Each row is a point. To make a cloud, some directions were put in groups of two or more. Within a group, all points are equally far from the middle, so they leave a hole (a ring in 2 directions, a hollow ball in 3). The other directions are filled evenly. Then the cloud was stretched, turned, moved and blurred a little. Count the holes, and give their numbers of directions, smallest first.

Cloud:
[[-0.54  0.08  0.22]
 [ 0.06 -0.49 -0.62]
 [-0.29 -0.26  0.32]
 [-0.59  0.32  0.33]
 [-0.03  0.14  0.03]
 [ 0.08 -0.65 -0.56]
 [ 0.01 -0.59 -0.21]
 [-0.09 -0.76 -0.20]
 [ 0.25 -0.57 -0.19]
 [ 0.16 -0.34 -0.19]
 [-0.34 -0.41  0.19]
 [-0.40 -0.28  0.32]
 [-0.02 -0.47  0.04]
 [ 0.26  0.09 -0.03]
 [ 0.22 -0.08  0.11]
 [-0.65  0.12 -0.12]
 [ 0.01 -0.58 -0.30]
 [-0.28  0.17 -0.73]
 [ 0.10 -0.54 -0.03]
 [-0.25 -0.12  0.52]
 [-0.07 -0.61  0.28]]
Holes: 0

Cloud (28 x 4):
[[ 0.04 -0.12 -0.63  0.07]
 [-0.65 -0.23 -0.42  0.24]
 [ 0.19 -0.17  0.28 -0.37]
 [ 0.11  0.11  0.22  0.66]
 [-0.26  0.52  0.18  0.44]
 [-0.84 -0.07 -0.29  0.17]
 [-0.06  0.24  0.33  0.56]
 [-0.54  0.28  0.15  0.04]
 [-0.19  0.19 -0.57 -0.21]
 [-0.43 -0.05  0.44 -0.31]
 [-0.10  0.55 -0.48  0.07]
 [-0.51  0.18 -0.33 -0.05]
 [-0.21  0.12 -0.54 -0.38]
 [-0.06  0.23 -0.62 -0.28]
 [ 0.16 -0.10  0.26 -0.09]
 [-0.27  0.04 -0.43 -0.71]
 [ 0.16  0.63 -0.02 -0.05]
 [-0.17 -0.68 -0.18 -0.19]
 [-0.44  0.24 -0.41  0.13]
 [ 0.05 -0.42 -0.50 -0.30]
 [ 0.38 -0.21  0.17 -0.55]
 [-0.04  0.57 -0.55  0.11]
 [-0.42 -0.02  0.48  0.07]
 [-0.03  0.08  0.32 -0.40]
 [-0.15 -0.14 -0.59 -0.66]
 [-0.25 -0.44 -0.51 -0.47]
 [ 0.25  0.16  0.24 -0.17]
 [-0.36 -0.08 -0.54 -0.04]]
Holes: 1 (2)

Cloud (50 x 6):
[[ 0.63 -0.05  0.09  0.18 -0.22  0.17]
 [ 0.77  0.01  0.08  0.19 -0.08 -0.47]
 [ 0.35  0.30 -0.30 -0.12  0.72 -0.54]
 [ 0.33  0.06  0.41  0.35  0.02  0.29]
 [-0.70  0.05  0.50  0.15  0.53 -0.60]
 [ 0.11  0.27  0.23  0.65  0.02  0.25]
 [ 0.53  0.41 -0.19  0.12  0.85 -0.48]
 [-0.36 -0.05 -0.15  0.23  0.63 -0.11]
 [ 0.20 -0.41 -0.14  0.10 -0.11 -0.24]
 [ 0.14 -0.29 -0.61 -0.24 -0.69 -0.12]
 [ 0.60  0.41 -0.38 -0.37  0.16 -0.44]
 [ 0.62 -0.01 -0.45 -0.16 -0.13  0.32]
 [-0.45 -0.19  0.65  0.73  0.03  0.06]
 [ 0.08 -0.48  0.26 -0.25 -0.10  0.33]
 [ 0.30  0.27  0.05  0.34 -0.72 -0.09]
 [-0.05 -0.21 -0.55  0.08 -0.72  0.27]
 [ 0.32 -0.03  0.23  0.03 -0.35  0.50]
 [ 0.05  0.56 -0.28  0.32  0.02  0.19]
 [ 0.13  0.68  0.24  0.18  0.30 -0.18]
 [ 0.32 -0.27  0.25 -0.24 -0.19 -0.22]
 [-0.36 -0.05 -0.27  0.01  0.52 -0.05]
 [ 0.03  0.09 -0.33  0.25  0.85 -0.38]
 [-0.27 -0.54  0.00 -0.05  0.02  0.18]
 [-0.12  0.26  0.58  0.60  0.29  0.25]
 [ 0.33 -0.36  0.21 -0.21 -0.31  0.09]
 [ 0.19  0.29 -0.12  0.64 -0.21  0.25]
 [ 0.52  0.82 -0.03  0.32  0.10 -0.49]
 [ 0.12 -0.20 -0.14  0.35  0.66 -0.18]
 [ 0.22  0.71  0.26  0.27  0.23 -0.39]
 [ 0.52 -0.05 -0.01 -0.34 -0.33 -0.27]
 [ 0.21  0.31  0.27  0.32 -0.54 -0.20]
 [-0.09 -0.04 -0.22  0.51 -0.27  0.16]
 [-0.43  0.21 -0.40 -0.09 -0.17  0.40]
 [ 0.29 -0.02  0.62  0.21 -0.40  0.12]
 [-0.56 -0.04  0.08 -0.02  0.80 -0.25]
 [ 0.04 -0.01 -0.07  0.58 -0.47 -0.10]
 [-0.18 -0.64  0.16 -0.37 -0.31  0.14]
 [ 0.05 -0.13 -0.27 -0.28  0.40  0.14]
 [ 0.41  0.23  0.63  0.30 -0.10 -0.37]
 [ 0.45  0.40  0.25  0.53 -0.40 -0.36]
 [-0.67 -0.19  0.34 -0.24 -0.54 -0.03]
 [-0.65 -0.22  0.30 -0.27 -0.67  0.06]
 [ 0.22 -0.37 -0.07  0.40  0.16 -0.35]
 [ 0.61  0.25  0.36  0.16  0.15 -0.61]
 [-0.23 -0.41  0.07  0.27 -0.18 -0.13]
 [ 0.37  0.17 -0.08  0.29 -0.68  0.45]
 [ 0.13  0.26 -0.61 -0.16  0.38 -0.64]
 [ 0.08 -0.51  0.07 -0.07 -0.09 -0.05]
 [ 0.50 -0.17 -0.28  0.35  0.36 -0.18]
 [-0.54 -0.19  0.27 -0.08 -0.25 -0.29]]
Holes: 2 (2, 2)
